Every row gives one point. Two turns around zero, p and q, are shown by what they do to some points. Where does a point land after both, in the order given? Backwards means that the second turn is done in reverse. Each puzzle has new turns, and all numbers are rounded.

Turn p:
[-23  21] => [-17  26]
[44 25] => [49 12]
[-31  13] => [-26  21]
[-5 -2] => [-5 -1]
[ 15 -56] => [  0 -58]
Turn q:
[-3 47] => [-31  35]
[  4 -17] => [ 14 -11]
[ 41 -11] => [39 16]
[-42 -19] => [-22 -41]
Where do these land?
q, then p backwards: [ 16 -16] => [22  3]
q, then p: [-20  49] => [-37  38]
q, then p: [-34 -17] => [-25 -29]
p, then q: [ 38 -16] => [41 -1]

Turn p:
[-40 -15 -20 -25] => [-32  12 -27 -31]
[-21 -39  -4 -17] => [-38 -14  -5 -25]
[ -9 -16  -6  20] => [-18 -11  -9  16]
[14 41 31 20] => [29 26 28 31]
[-18 -32  -6 -54] => [-26  -6  -3 -60]
[38 24 16 27] => [37 -6 21 34]
[ 35  37 -12  30] => [48 -1 -8 36]
Turn q:
[ -9   6  13 -15] => [-16   8  13   4]
[-26 -27  18 -76] => [-36 -18  77  -1]
[54 -7 14 25] => [ 51  14 -10  30]
[ 8 22  8 27] => [  5  21 -28   9]
[ 12 -46 -27  25] => [ 34 -48 -14   0]
[-27  24   7   7] => [-31  13 -16  -4]
[-12  28 -33   7] => [ -7   9 -22 -38]
Where do these land?
q, then p: [ 12 -22  12 -39] => [-9  1 45 12]
q, then p: [-34  -9  19 -21] => [-40  19   8   7]
p, then q: [ -7 -51   3  43] => [-26 -53 -28  17]
q, then p backwards: [-6 57 10  8] => [-52  25  -6 -11]
p, then q: [-16   3  25  25] => [-19   9 -29  15]
q, then p: [ 24  41 -26   2] => [ 45  15  -7 -26]
p, then q: [ 28 -18 -44 -17] => [ 31 -34  30 -19]

Turn p:
[ 35   9  28   7  18 -21  29  16] => [-20   2  17  23  -9 -29  34  26]
[ 30 -35   0   8  34 -23 -23   7] => [  8 -26 -36   3  17 -21  21  34]
[-13   8 -27  13   1 -47  -3  32] => [-20 -24 -34  17 -41  10  10  -6]
[-38   1  71 -14   1  33 -10  -3] => [-40  28  25   9  60  16 -31   3]
[-30 -27  25 -41 -28  24  -4 -61] => [ -9   6  25 -60  51  -5 -32 -33]
[-17  23 -22  33  34  -8  23  20] => [ -1  23 -23  30 -24  22  38  -9]
[ 16 -26 -18  26 -39 -14  -1  -8] => [ 22 -52  13  -6  -7   3   9 -14]
[ 10  -2 -76 -25 -18  30  -3  14] => [ 51   4 -10 -39 -51  24 -22  10]
[  7  49  20  -8  -3  26  -8 -18] => [  8  38  23  22   5 -21 -29 -13]
Turn q:
[ 16  26  -5 -20  35  14  15 -14] => [ 50  -7   4  14  11  13  -5 -10]
[ -9  25   6 -21  18 -37  23 -27] => [ 28  33  12  -1  14  -3   1 -44]
[-34 -37 -18  -3 -30   4   1  45] => [-40  14 -41 -23  15 -11  -3  37]
[-18 -27  32  45  -6  -1  -9  23] => [-45 -21  20 -24  12 -13  27  16]
[ 31   7 -32  -1  47 -23  15 -52] => [ 41 -13  -7  47   1 -18   3 -57]
[-18 -16  13  24 -34  27  34  22] => [-23   5 -17 -21   0  20  46  33]
[-30  15   0   3  -9  40 -57   6] => [-33  -9  23  17  12  33 -40  36]
[  6 -22  21 -28  -4  18 -28  13] => [ -8 -24  -5 -30  -8  13 -34  10]
[ 59  51 -24  -5  40 -52  27 -17] => [ 78  19  21  33 -20 -49   7 -36]
[ -5 -23   8   5 -56  11 -20   1] => [-48   4 -10 -14 -34  17  -4  15]
Where do these land?
p, then q: [ -9 -23  42  -6  34  18  38  40] => [ 21  13  10 -24  53  12  22  46]
q, then p: [-55 -22  27  33 -46  30  10 -24] => [-14  60  17 -21  10  63   2 -18]
p, then q: [-35 -25 -11 -31  18  25  19  -1] => [ 37  13  -9   0  17  33 -29  18]
p, then q backwards: [-19  38 -13  32  -6 -16   7  21] => [ 16   5 -21  11 -22   4  -3 -49]
q, then p: [ 13  25   7  43  52  21 -30  -9] => [-13 -28   8  23  55   3  38  27]
q, then p backwards: [ 29  42 -15   8 -42 -34  -9 -43] => [  0  78 -17  10 -10   3  32  12]
q, then p: [ 41  23 -27 -22  30  17 -14  24] => [ 23 -48  -8  25  -6 -18  -2  38]
q, then p backwards: [-17 -18  17 -44 -43 -33 -17 -30] => [-58  31 -19 -43 -13  -5   7 -12]
q, then p: [ 11 -31 -11 -16   6 -13  11  -3] => [ 14 -11 -18 -25 -14 -11   3 -14]
q, then p: [ 41 -10 -17   3  -3 -16 -16  25] => [-14 -50  -7   0 -21  -6  -7  -2]
